Rows are points. To make a cloud, some directions were put in groups of two or more. Within a group, all points are equally far from the middle, so they leave a hole (a ring in 2 directions, a hollow ball in 3). The other directions are filled evenly. Then the cloud was stretched, turned, moved and blurred a little. How many holes are there, and how many directions does each take, smallest first?
In the rows, zero is written as 128.

Cloud:
[[167 116]
 [182  83]
 [109 145]
 [158 188]
 [ 89 159]
 [ 98 127]
 [155  94]
 [117 136]
 [179 100]
 [123 142]
 [ 90 146]
 [171 145]
 [113  86]
 [157 138]
 [ 98 102]]
Holes: 0

Cloud, 22 rows:
[[ 84 121 167]
 [154 114 108]
 [110 157  78]
 [ 95 111 178]
 [156 163 102]
 [125  81 158]
 [149  98 144]
 [141  89 133]
 [114 124  75]
 [140 123  85]
 [106 114 184]
 [ 85 138 161]
 [142 157 169]
 [100 168  97]
 [ 73 118 146]
 [ 87 150  95]
 [149 101 154]
 [ 97 170 137]
 [122  90 173]
 [ 81 123 162]
 [ 78 133 104]
 [ 91 163 105]]
Holes: 1 (3)

Cloud (27 x 4):
[[147 140 160 118]
 [174 138 100 154]
 [178 151 101 118]
 [149 147 158 123]
 [141 107 110 187]
 [119 183  98 114]
 [108 129  96 175]
 [138 114 129  62]
 [110 102 117 185]
 [136 172 120 168]
 [172 155  93  94]
 [140 156 113 182]
 [167 112  90 156]
 [119 113  59 114]
 [139 171 147 147]
 [166 141  66 107]
 [122 138  59 120]
 [152 164 148 142]
 [115 144  95 175]
 [112 148  81 155]
 [145  94 109 177]
 [109 135  71 141]
 [109  94 163 143]
 [125  77  81  97]
 [130  79  77 103]
 [139 102 150  95]
 [126 152 166 132]]
Holes: 2 (2, 2)

Cloud (48 x 6):
[[150 101  94  86 140 129]
 [138  78 118 121 101 166]
 [147  92  93 116 140 125]
 [104 105 104 122 182  81]
 [106 172 121 123  95 102]
 [122 142 102 135 144  53]
 [ 76 188 158  87 148 129]
 [140 176 116 100 118  80]
 [164 152 129 159 144 147]
 [ 96 159 158  68 155 123]
 [150 129  68 101 111  72]
 [ 69 120 133 123 172  73]
 [119  96  93 112 132 101]
 [113 182 133  73 116 175]
 [111 103  57 117  94 130]
 [145 136  87 120 142 158]
 [182 137 126 136 117 129]
 [ 90 187 133 121 137 106]
 [126 188 138 121 160 106]
 [118 163 172 162 139 103]
 [124 132  62 105 106 127]
 [105 115 120 167 130  30]
 [136 101 101 114 193  88]
 [104 109 108  84 135 191]
 [ 95 185 123 130 110 142]
 [111 159 146 103 163 101]
 [ 75 190 114 111 139  96]
 [ 48 161 152 121 168  91]
 [105 147 124 129 157 118]
 [116 154  93 138 167 152]
 [107 114 155 149  98 191]
 [112 130 126 115  77  66]
 [116  82 122 168 124 147]
 [113 109 148 109  80 122]
 [ 80 148 181 154 121 105]
 [135 141 102 123 122  91]
 [ 84 157 123 148 154 171]
 [ 67 110 110 163 120  73]
 [155 148 125 180 125  93]
 [ 78 177 148 192 112 110]
 [101 141 105  81 133 182]
 [174 130 120  87 143  81]
 [ 69  99 150 121 135 119]
 [112  92 144 144 126 120]
 [143 139 148 122  97 148]
 [173 147  99 133  90 132]
 [117 143 110 110  90 147]
 [118 138 114 163 134  49]]
Holes: 0

Cloud:
[[134 104 121 118  61 106 107 120]
 [185 137 106 119  97 180 102 112]
 [139 214 105 126 139 145 122 143]
 [170  89  72  95 149 107  92 104]
 [114 140 135  90 112 128 120  50]
 [176 124 115 153 109 102 160  64]
 [183 152 108 117 144 118 100  40]
 [145 125 145 113 105 188 113 146]
 [162 153  99 140 122 118  58 144]
 [128 145 109 154 166 136 161 119]
 [177 162 128 117 102 128  87  99]
 [130 133 101 164 143 172  67  93]
 [122 139 169 101 153 135  81  78]
 [180 153  94 109 111 188 130  74]
 [111  69 136 133 149 104  93 104]
 [187 142 123  74 110 144  87  99]
 [121 204 126 129 128 165 144  80]
 [177 135  98 112 155 117 170 100]
 [108 102 116 130  77 176 114 126]
 [160  80  88 156  98 121 104 104]
 [104 194 165 154 140 160 135 137]
 [184 121  97  98 163  92 123  86]
 [179 119 101 146 135 150 132 145]
 [183  82 112 156 129 118  71  81]
 [143 150 105 126 180  97 120  78]
 [120 156  70 153 147 111 110  65]
 [127 104  98 179 103 102  80 107]
 [136 167 106 137 182 120 125  87]
 [126 152 138 175 150 119  93  90]
 [166 137  96 182  87 147 128 137]
 [144 117 141 161 135  79 105 107]
 [156 117 140  53 112 115 106  96]
 [126 142 123  98  87  97 143  88]
 [112 116  92 140 136 148 167 105]
 [136 131  51 123 113 126 126 110]
 [138 152 124  62 162 155 106  61]
 [127 191 145 101 149 148 127  96]
 [138 143 145 175 141 120 127 161]
 [154 112 147 155 175 136 105  74]
 [ 76 122 116 105 137 128  87 141]
 [147 112 125 136 191 116 122  92]
 [110 148 142 110  93 111 164  83]
 [188 118  89 160 106 157 130 102]
 [114 127  91 141 109 106 136  64]
 [186 118  84 135 119 118  92 124]
 [107 107 166 105 118 124  62 107]
 [117 125 136 193 141 126 129 134]
 [110 186  75  82 108 157  76 103]
 [145 123 136  68 110 111 144 109]
 [154 137 132 161 130 159  98 156]
 [167 159  87 168  80 121 143 130]
 [157 144 166 164 129 156 143  82]
 [116 179 146 129 143 159  97 157]
 [123 206 111  97 147 136  84 101]
 [157 132  76 161 124 160  85 133]
 [109 129 100  84 113 117  95  43]
 [147  99  76  65 122 109  90  93]
 [141 121 142 139  98 175  88  96]
 [107 110  78  97 149 132 113 101]
 [145 147  77 107 108 177  56  88]
 [140 191  78 117 163 151  97 107]
 [109 157 110 154 180 156  74  87]
 [140 135 130  80 160 182 110  96]
 [144 153 152 151 112 142  96  85]
 [109 110  74 176 123 145 113 122]
 [189 138 120 130 110 129  77 114]
 [168 127 122 155  92  92 163  88]
 [100 119  77 167 155 139  98 130]
 [118 157 144 175 154 159 111 133]
 [135 136  92 125 114 189  57 111]
 [145 166  84 139 129 190 104 133]
 [138 121 130  81  91 140 103 143]]
Holes: 2 (2, 4)

Cloud, 101 rows:
[[154  94 141 109 115  74 125 152 170]
 [150 174 158 171 158  90 140 106 113]
 [ 91  94 198 125  94 134 120  46 133]
 [120  98 195 113 154 108 108 101 113]
 [ 99 154 106 133  92  66 166 139 131]
 [118 146 151 109 126  89 164  85 161]
 [184 119 163 126 112 107 145 140 147]
 [125 147 125  94  98 122  52  88 101]
 [121  91  99 100 124 104 103 117 100]
 [106 123 178 145  89 110 100 133 106]
 [126  92 107  86 154 118  83 149 140]
 [110 144 180 113  95  96 112 137 147]
 [172  85 120 120 141  94 129 125  82]
 [151  59 198  87  96 124 138  78 155]
 [134 160 142 115 135  84 127  57 122]
 [ 89 160 125 128 138 165 105  95 115]
 [135 139 172  75  93 108 140 135  92]
 [141 177 128 132 153  81 148 141 168]
 [187 108 124 107  82 139 113 149 167]
 [144 162 163 151 117 120 152  87 160]
 [134 133 105  97 196 104 166 116 182]
 [159 145  98 106 178  97 120 170 129]
 [ 54 130 115 126 115  74 135 118 158]
 [127 106 169  88 148 156 109 109 178]
 [ 97 117 189  84  86 123  86 110 118]
 [151 127 143 102 137 187 113 130 106]
 [ 56 128 148 146 153 138 124 139  99]
 [103  73 129  72 131 105 117  91  89]
 [133 103 118  70 111 148 164 106 117]
 [ 96 109 144  70 124 156  95 135 147]
 [131  82 146  83 137  94 192 115 209]
 [ 98  84 168 129 112  90 111 123 153]
 [ 97 162 132 115 148 105 127  64 106]
 [158 167 155 133 148  86 151 108  97]
 [143 123 184  74 107 119 169 115 163]
 [155 127 191 145  87  82 153 102 123]
 [132 148 142 104 155  68 114 133  99]
 [105 104 164 171  86 126 151  84  77]
 [163 177 151 125  79  57 130  89 146]
 [145 141 127 150 113 108 197 112 125]
 [121  83 144 106  79 109 121 154  58]
 [168 103 127 101  98 151 114 126 121]
 [ 93  65 154 113 174 123  90 145  66]
 [112 147 139 104 126 108 160  80 207]
 [158  77  98 123 137 144  96 102 116]
 [172 135  83  96 188 122 126 122 158]
 [ 90  94 115 143 173 148  95 162  82]
 [ 98  72 127  75  70 126 115 105 110]
 [134 143 151 148  95  55 102 109 182]
 [133  87  65 109 178 140  99 111 153]
 [ 51 119 128 137 108 125 124 151  97]
 [ 93 114 168 120 207 103 159  98 132]
 [161 141 120 118 137 148 205 104 111]
 [ 90  38 144 138 120 126 103 115 100]
 [164 134 164 134 133 143 127 151 136]
 [187 100 182 116 111 135 133 106  71]
 [126 171 145 164  63 104 108  94 161]
 [120 177 153 172 128 114 148 105 105]
 [150 145 150  72 131 108  86  85 127]
 [123 165  78 129 148 159 133 153 111]
 [106 102 144 101 115 135 140 187 166]
 [135 136 134 147 121 195 154 122 137]
 [138 155  93 112 124 162  61 119 165]
 [ 86 135 113 122 185 123 141  83 156]
 [114  88 135  92  98 154  85  87 138]
 [113 111 147 134  87 163 136  89 143]
 [123 112 150  57 177 138 104 112 132]
 [130 143 104  75  71 160 164 103 154]
 [146  72 146 125  92 169 146 142  97]
 [119 127 128 119 159 186 174  66 143]
 [110 156 138  90 123  73 138  97 115]
 [111 121 124 155  59 115 127  94 103]
 [149 122 158 108 109  85 177 106 171]
 [113 174 125 121 187  78 155 175 140]
 [ 91 140  84 153 168 105  90 110 182]
 [147 118  77 130 156  99 146 120 129]
 [143  95 124  99 119 171 177  40 150]
 [163 100 183 107 112 150 166 145 111]
 [101 131 107 102 113 104 174 102 209]
 [ 90  87  87  94 132 160 119 117 186]
 [121 186 154 139 159  97 114 145 158]
 [155 117 134 124 200 107 102 135 194]
 [ 92 105 121  88  93 167 158  72 176]
 [163 129 133  88 129 131 107 148 159]
 [146 104 179 118 103 108 126 130 134]
 [165 150 117 120 127  78 120 194 133]
 [172 173 110  97 151 104 151 125 182]
 [ 77 128 164 103 153 142  86 104 171]
 [146 138 141  83 147 116 110 142 124]
 [149 135 118 167 138 169  93 107 128]
 [115 137 120 152 158  74 125 132 190]
 [106  96 138 144 132 100 207 111 100]
 [140 119  96 135 115 164 116 174 154]
 [145 120  73 121 172 146 140 124 125]
 [146  97  90 142 124 151 101 142 129]
 [122 129 114 134 146 104 138  67 178]
 [155 146 169 130 102 109 189  83 147]
 [ 82 162  73 130 166 136 112 166 102]
 [123  80 112  92  89 107 124 141  96]
 [104 133 116  75 174 136 113 180 101]
 [157 121 160  88 180 123 166 104 149]]
Holes: 1 (3)

Cloud (89 x 9):
[[133 147 161 147  94 169 112 121 147]
 [ 98 105  71 110 105 127  95 101  86]
 [111  90 122  47 176 142 108 159  97]
 [102 161 110 134 146 188 127  86 206]
 [111 187 108 136 107 161 119 150 145]
 [122  94 116 161  95  95 141 154  98]
 [119 171 120 127 106  61 124 144 161]
 [150 117 130 101 111 173 148 144 103]
 [124  88 138  96  89 154 123 185 158]
 [106 125 100 111  88 170 134 148 162]
 [102 122 112  99 137 199 123 186 175]
 [ 82  99 149  84  93 132 126 171 143]
 [122 145  95 118 130  94  40 141 146]
 [108 112 103  82 124 123 108 122  96]
 [161  81 129 192 110  90 126 109 131]
 [ 97  90 135 128 134 118 182 138 135]
 [157 155  73 120 119 156 155 192  94]
 [111  84 131  92 101 166 147 100 146]
 [117  71 129  91  68 107 152 162 150]
 [132  83 126 141 148 191 131 170 130]
 [107 129 137 139 127 205  90 162 158]
 [112 151 128 188  90 152 145 154 210]
 [131  74 138 158 168 175 140 145 139]
 [112 123 144 124 142 168 105 181 135]
 [120  80  81 155 128 192 180 133 143]
 [132 135 164 131 142 116 129 121 190]
 [ 76 167 101 155 183 153 118 109 135]
 [126 128  91 124 123 137 108 129 122]
 [153  78 115 142 156 117 113  92 104]
 [114  89 102 103 125 157 145 117 128]
 [ 79 150  96 156 123 159 190 148 129]
 [136 157 115 133 195 100 120 143 132]
 [123 169  93 115 167 164  91 151 113]
 [107 143 149 101 152 215 165  89 144]
 [138 121  87 137 148 173 136  82 128]
 [ 88 116 170 131 143 150 137  92 106]
 [114 159 119 132  99 174 130 131 104]
 [102  77  64 121 136 159 113 166 137]
 [124 128 138 127 152 115 209 153 121]
 [121 117  80 156 114 108 109 176 169]
 [164 146 108 115  79 173 100  95 114]
 [107  92  75 113 205  99 165  82 152]
 [147  51 102 164 130 165 146 101 154]
 [ 47 145 104 120 152 146  96 145 167]
 [161  97 116 111 106 148 109 153 120]
 [142 175 173 139 170 158 123 124 146]
 [102  74 124 124 178 144 168 137 177]
 [117  81 136 121 143 161  59 142 140]
 [ 87 129 103 119 120 148 161 126 166]
 [131 153 131 138  90 180 108 102 205]
 [ 89  57 120  97 121 122  93 153 176]
 [ 70  67 119 117  76 100 135 168 147]
 [151 149 120 127 134 137 128 128 116]
 [125 100  95  99 121 128  80 131 188]
 [ 93  82 107 135 148 134 168 131 154]
 [132 101  88 100 150 178 133 143 129]
 [112  93  83 111 108 137  92 145  67]
 [143 168 154 156 110 175 165 166 119]
 [115  72 115 106 142 130 170 186 132]
 [ 57 142 109 150 120 113 165 132 174]
 [130 101  84  90 208  88 144 129 158]
 [105  73 138 153 142 168 130 132 170]
 [ 72 160  70 145 148 136 149  77 162]
 [109 133 155 102 179 114 161 164 165]
 [ 95 167 113 132 172 155  91 129 139]
 [105 134  93 102 170 143  79 170 167]
 [108 120 101 124 158 125 110 196 144]
 [112 149 190 128 120 136 134 104 107]
 [142  70 105 117 156 112 233 123 100]
 [ 81  88  70 157 140 177 132 173 128]
 [126 138  83 124 161 163 108 143 143]
 [ 85  86  92 141 116  79 196 157 147]
 [141  96  98  93 128  77 151 108 143]
 [108 179 107 138 103 140 132 197 115]
 [ 75 104 138 126 142 108  85  96 173]
 [149 107 122  95 116 136  79 131 164]
 [120 119  61 117 118 161 155 104 106]
 [100  88 146 135  90 157 142  69 157]
 [132 173  83 149 119 148 136 144 168]
 [ 90 112 143 112 164 114 125 126 115]
 [102 117 102  95 126 112 168 158 122]
 [141 132  75  59 152 179  69 138  85]
 [ 85 101  80 115 160 127 122 125 154]
 [159  67 116 141 139 148 158 139  98]
 [132  96 135 122 135 130 123  82 166]
 [153 124 123 119 134 158  87  88 178]
 [ 43 122 159 137  80 119 136 163 143]
 [142  69 116 136 140 209 175 135 108]
 [151  97 108  90 144  90 117 168 125]]
Holes: 0

Cloud:
[[105 128 195 107 163 189 145 137 167]
 [139 161 170 142 129 160 159 150 152]
 [119  82 114 141 181 125 113 107 120]
 [162 124 174 104 176 154 125 149 103]
 [109 143 200  99 143 164 134 160 137]
 [125  80 133 123 155  61 117 144 134]
 [135 125 125 112 144 119 194  99 168]
 [150  94 158 126 140 126 192  93 202]
 [165 189  86 110 120 166 138 124 112]
 [ 85 159 141 121 150 178 131 129 201]
 [102 132  89 102 140  65 133 118 114]
 [181 142 171 124 106 101 171 129 135]
 [101 172 136 138  86 104 125  85 125]
 [106 125 129 130 127  44 134 135  97]
 [128 148  97 141 101  43 136 144 131]
 [119 181 123 129 143 189 116 117  68]
 [ 99 112 107 157 150 154 138 127 112]
 [102 139 190 135 106 133 101 121  65]
 [111 182 106 155 153 152 133 131  89]
 [145 141 155 174 117 153 121 122 162]
 [118  85 168 155 102 120 151  72 170]
 [111 134 123 173 103 134 118 113 202]
 [114 185 148 114  97 109 117 100 147]
 [128 113 154  89 102 170 177  87 123]
 [145 183 112 139 148  58  99 112  91]
 [139 178  95 100 115 134 177 104 122]
 [129 101 186 112 138  93  99 154 131]
 [104  83 115 146 115 125 133 126 106]
 [137 137 148  92 165 112 168 115  86]
 [138 144 145 126 132  68 141 148 191]
 [155 193 110  94 175 112 139 130 143]
 [115 126 204  92 147  94 135 166 116]
 [125 172  75 148 161 181 112  72 145]
 [154 135  63  92 151  55 135 136 156]
 [149 148 104 102 114 180 144 119 211]
 [120 121 199 146 152 199 140 118 159]
 [136 109 149 163 182 159 134 134 165]
 [117 179 169 118 146 162 119 127 202]
 [108 121  89  86 135 144 130 160 131]
 [160 179 151 119 161 101 162 119 116]
 [ 69 170 107 153 146 164  99 104 168]
 [ 95  88 160 108 145 113 141 152 162]
 [130 154  45  96 143 170 139 119 196]
 [176 145  68  94 163 119 158  99 149]
 [132 181  80 128 119 134  82 102 156]
 [131 143 138 108 155 118  69 157 103]
 [ 96 178 142 135 140 154  71 124  81]
 [154 118 194 112 159 160 138 168 153]
 [160 176 139 138  98  64  98 145 125]
 [159 128 118 114 162  93 146 139 224]
 [104 151 164 127 140 108 104 108  47]
 [160 162 150 123 130  75 120 167 178]
 [119 149  67 173 126 107 122 136 134]
 [132  79  71 110 146 144 159  80 119]
 [143  92  90  99 147 180 150 144 168]
 [153 155  92  83 187 108 109 196  97]
 [160 149 113 151 185 131 117 146 117]
 [167 161  92 110 170  80 118 182 163]
 [143 164 136  97 156 192 119 129  88]
 [100 106 120 105 108 113 120 155 118]
 [131  97 159  84 111 116 140 165 136]
 [135 189 123  92 126 153 164  89 139]
 [111  96 132 152 117 117 170  72 152]
 [154 131 130  87 164  68 177 146 101]
 [156 188 188  94 123  99 157 136 121]
 [126  97  93  72 174 103 148 145 131]
 [154 133 124 122 181 124 147 176 185]
 [106 154 148 144 157 207 156  99 183]
 [143 154 119 160 155 155  85 104 153]
 [131 178 131 162 152 153  89  91 146]
 [109 164 120  85 119  92 154 118 125]
 [159 156  88 102 191 136 125 146 184]
 [121  93  89 137 102  76 145 104 118]
 [ 85 117  99  84 153 137 129 128 130]
 [ 94 127 153  89 107 116 147 110 140]
 [ 96 150 166 101 105 104 126 103 120]
 [105  84 180 139 100 121 124  97 149]
 [149 107 124 111 130 178 122 113  96]
 [135 130 124 123 152  98 122 201 162]
 [154 146 155 113 195 133 130 180 150]
 [ 79 100 153 129 161 126 119 144 166]
 [138 126 157  87 136 121  89 160 115]
 [135 149  95 175 169  95 108 141 139]
 [ 93 105  86 125 112  91 136  97 116]
 [151 132  84  86 117 104 183 116  89]
 [103 115 197 130 128  88 115 123 117]
 [138 191 178 161 143 149 116 130 104]
 [128 162 192 137 143 193 130 128 121]
 [116 125 185  88 149 108 162 165 103]
 [127 113  89 123 155 125  85 119  84]
 [118  64 126 101 173 122 138 154 193]
 [115 150  65 158 149 165 150  90 160]
 [146 156  85 146 118 122 170 126 131]]
Holes: 3 (2, 2, 4)

Cloud, 101 rows:
[[112 148 110 125 119 147 156  87 129]
 [ 59 167  98 182 122 129 129 136  99]
 [ 77 151 146 169  97 112 144 107  96]
 [132 132 152 119 125 156 142  59 148]
 [ 31 123  80 140 103  62 112 111  79]
 [113 144  70  88 118 154 121  89 118]
 [121 159 151 120  91 112 134 100 109]
 [117 130 113 114 147 164  96 156 110]
 [ 85 119  63  70 151 145  86 175 120]
 [ 79  96 143 163 175  81 149  94 116]
 [ 95 176  97 168 152 166 127 118  87]
 [152 133  73  73 160 114 113 131  89]
 [146  71  49 105 156 120 131 133 155]
 [109  61 109  80 141 175 127 103 130]
 [ 97 155  86 153 147 168 144 141 144]
 [135  95  89 139 132 143 142  54  98]
 [151  84 103 141 175 169 131  54 107]
 [ 58 119 101  89 129 142 159 123 153]
 [105 195 107 132 127  93 167 152 148]
 [106 134 118 118 128 191 117  90 111]
 [184 119 112 133 175 108 163 121 173]
 [136 126 100 142 174  86 149 161 145]
 [139 133  51  96 142  79 161 159  77]
 [100  91 168 146 124  90 122  98  93]
 [109  79  70 138 149 103 135 159 118]
 [112  55 107 116 115 143 140 149 129]
 [ 68 131 134 161 165 145 107 113 147]
 [148 105  43  85 164 130 138 133 146]
 [136 102 105 183 182 133 119 115 125]
 [117 155  80 184 162 142 149 161 104]
 [136 163 146 130 102  88 124 131 101]
 [ 98 111 160 119 136 127 126  95 103]
 [ 96 110 122 208 114  33 131 121 114]
 [ 67 178 101 117 105  87  89 132 144]
 [119  81 139 118 133 122 128 140 168]
 [ 84 109  40 130 120 124 126 143 143]
 [102  68  73 147 165 121 152 141 119]
 [133  90  62 147 169 138 131 163  87]
 [144  87 107 139 183 168 136  69 106]
 [105 135 125 170 118  54 115 138 117]
 [108  68  98  86 109 110 122 151 103]
 [148  95  82  94 196 170 154  91 114]
 [ 95 111  78  80  84  76 136 158 120]
 [103 163  88 100 127 102 139 165 114]
 [118 154 131 114 161 206 144 128  83]
 [108 105 105 100 159 156 180 135 142]
 [ 93 124  87 112  84 146 142  65  96]
 [123  89 125 161 159  67 160  97 169]
 [112 136  98 135 104 108 139 167 162]
 [ 88 155 107 152 103 124 150 161 192]
 [136 126 128  93 116  95 144 169 103]
 [ 80 138 109 170 124  64 117 169 126]
 [111 138  93  89 196 128 125 100 148]
 [133  99 154 136 160 143 102  71 175]
 [130 133 126 165 134  95 138 136 123]
 [103 107 132  77 147 160 147 141 138]
 [149 100 162 130 156 158 138 111 138]
 [118  67 147 128 136  86 139 139 118]
 [ 33 127  84 142 156 139 134 116 105]
 [114 105 120 128 149  92 104 100  96]
 [ 97  70 104 126 181 103 144 102 128]
 [110 132 156 137  89 115 143 136 132]
 [126 133 101 122 157 108 145 141 126]
 [ 87 139 119 145 167 174 125  82 101]
 [ 91 137  79  51 142 194 159 132 186]
 [154 130  80 149 136 110 153 125 151]
 [121 137  65  97 144 131 116 144 135]
 [104 107 144  68 145 122 127  91 117]
 [ 82 118 115 171  88  81 125 153 142]
 [ 94 127 110 113 128 159  86 121 156]
 [128  96 130 126 135  79 111 158 133]
 [140  67 129 181 139 140  88 102 110]
 [ 57 113 125 156 122  89 157 103 120]
 [ 75 160 142 180  90 131 121 157  83]
 [139 116 115 174 162 128 173  93 115]
 [137 116 132 113 109 115 169 123 166]
 [ 77  89  99 107 152  83 130 105 131]
 [152 129  25  93 156 112 130 115 147]
 [110  87  99 138 185 148 139  83 128]
 [ 84 102 109 108 142  86 146 112 169]
 [133 128  93 128  84 152 157 123 106]
 [138 116 100 178 138 106 155 105 135]
 [144  97 127 149 159 117 151  90 153]
 [ 86 131 128 196 125 167  99 105 111]
 [105 142 101 125 118 132 130 141 117]
 [ 81 127  79 120  82  86 113 139 171]
 [ 73 115  53 117 160 127 154 168  73]
 [116 106  90  99 177 114 122  61 175]
 [119 145 131 140 146 101 178 124 134]
 [ 79  96  89  71 110 138 135 156 140]
 [117 150  63  78 130 167 108  87 130]
 [ 92 156 103 151 129  73 120 157 121]
 [105 135 138 123 109 139 163 111  87]
 [138 143  72 118 191  93  97 112 107]
 [105  75 124  99 125 103 181 122 106]
 [125 105  96 171 187 115 139  73 127]
 [120  78 115  55 146 167 127 145 149]
 [ 85 111 124 151 145 183 162 133 147]
 [ 70 157  63 122 103 101 131  91 119]
 [121  90  43 128 139  97 172 141 106]
 [ 67  92  81 118 149  96 202 134 121]]
Holes: 0

Cloud, 95 rows:
[[196 129 189 119 152  72 129 127  32]
 [155 112 148  79 134 111 108 160 109]
 [100 120  84 141 180 135 131 113  89]
 [173 110 128 105 156  87 149 125  81]
 [113 183 128 139 134 135  96 134 118]
 [165 184 129 103 132 141  94 125 132]
 [119 140  93 114  52  89 151 142 143]
 [122  86  71 142 124 179 146 104 162]
 [126 152  72 107 164 168  88 148 125]
 [148 110 130 136 127 128 105 148  97]
 [178 142 159 116 105  90 146 159 144]
 [118 113 162 125  89  87 107 226 130]
 [168 115 135 135 120  99 105 151  75]
 [114 130 161 133 142  97  86 100  98]
 [115 148  63 101 113 107 133 101 117]
 [190 141 171 122 122  98 100 183  56]
 [154 160 138 160 142  50 127 159  99]
 [200 142 181 120 172 107 134 159  86]
 [136 107  93 151 129  69 124 216 151]
 [151  97 116 152 118  96 124 161  87]
 [106 111 161 161 138 130 134 119 106]
 [174  93 117 130 158 144 115 140  47]
 [169 138 113 123 153 102 130 128 122]
 [166  82 124 150 121 184 125 135 131]
 [202 100 147 152 148  99 154 140  98]
 [143 114 181 127 136 122  85 158 157]
 [217 103 181 159 182  95 136 171  79]
 [117 121  99 116 148 166 135 162 128]
 [167 106 105 146 150 103 164 136 135]
 [165  79 115  86 114 118 130 147 162]
 [150 181 143 188 121  96 139 193  67]
 [176 113 130  75 140  87 120 131 128]
 [110 136 127 102 177 172 105 128 125]
 [170  70 145 144 139 137 120 139 142]
 [200 110 110 143 138  98 127 180 142]
 [161 104 127 119 128 179 102 146 167]
 [ 67 178 113 117 110 128  92 152 167]
 [125 138  78 100 104 134 115 178 173]
 [123 165 122 156 154 117 184 136  99]
 [137 125  98 171 110 140 138 144 165]
 [119  92 114  94  84 118  99 114 131]
 [181 101 120 115 146 174 120 150 130]
 [ 95 104 132 140 139  99 133 136  78]
 [141 174 113 143 154  86 128 186 121]
 [117 129 140 136 135 116 107 210  91]
 [152 136 146 141  95  75 170 106 152]
 [ 70  84 100 126 141 178 137 120 105]
 [137 149 104 118 121  78 117 209 128]
 [131  47  95  97 139 108 149 176 178]
 [183  83 111 108 159 134 125 166 139]
 [210  75 144  92 114  83 107 150 170]
 [136 105  66 127 165 143 131 155 105]
 [106 136  69 109  89 123  88 143 151]
 [151 115  85 109 160 176 111 149 151]
 [140 196  87 154 112 138 121 121 123]
 [202  41 148 120 127  76 117 156 159]
 [ 50 158 117 109  70 148 107 152 172]
 [185  90 169  92  92 116 157 149 135]
 [114  93 100 155 109  78 155 175 117]
 [170 133 185 131 150 103 112 163 122]
 [ 81 155  88 128 110 129 106 137 176]
 [168  90 170 160 147 135 102 159  97]
 [107 119  80 133 153 115 145 134 125]
 [208 187 111 151 124  89 115 165 115]
 [114 165 117  95 155 126  99 143  95]
 [113 140  76  98  96 110 147 183 199]
 [149 146  95 102 133  93 148 119 100]
 [171  71 134 119 120 151 173 158 155]
 [177 124 132 125 115 110  89 172 136]
 [ 94  71  83  88 144 162 130 140 154]
 [105 121  93 121 160 153 131 157 151]
 [160 156 108 117 135 160 130 173 135]
 [ 69 156 117 105 128 130 107 147 168]
 [168 101 193 129 119  76 118 134 111]
 [145 144 144 136  60 100 139 181 157]
 [126 124 127 125 119 154 115  89  83]
 [143  92  60  65 177 148 107 125 160]
 [110 116  63 133  85 140 125 128 186]
 [134 135  78 124 164 104 137 195 116]
 [157 141  90 189  97 170 122 152 149]
 [162 146 155 131 125  84 146 133 128]
 [145  88 189 158 138 121  99 143 101]
 [126 161  94 114 119  90 125 172 121]
 [164 147  61 153 132 101 159 173 127]
 [115 123  85 126  89 151 110 155 174]
 [107 135  87 157 122 171 136 166 170]
 [148  99  90 160 159  73 155 173 121]
 [110 166  99 128 166 126 106 125 113]
 [150 111 166 121  98 107 120 186 126]
 [118 148 111  87 109 130 119 114 143]
 [156 155 167 159 124  99  96 147  77]
 [139 169  70 169 145  96 149 167  93]
 [196 155 143 109 108 105 137 112 125]
 [168 123 151 101 133  94 132 167 176]
 [120 164 109 151  93  99 122 172 170]]
Holes: 0
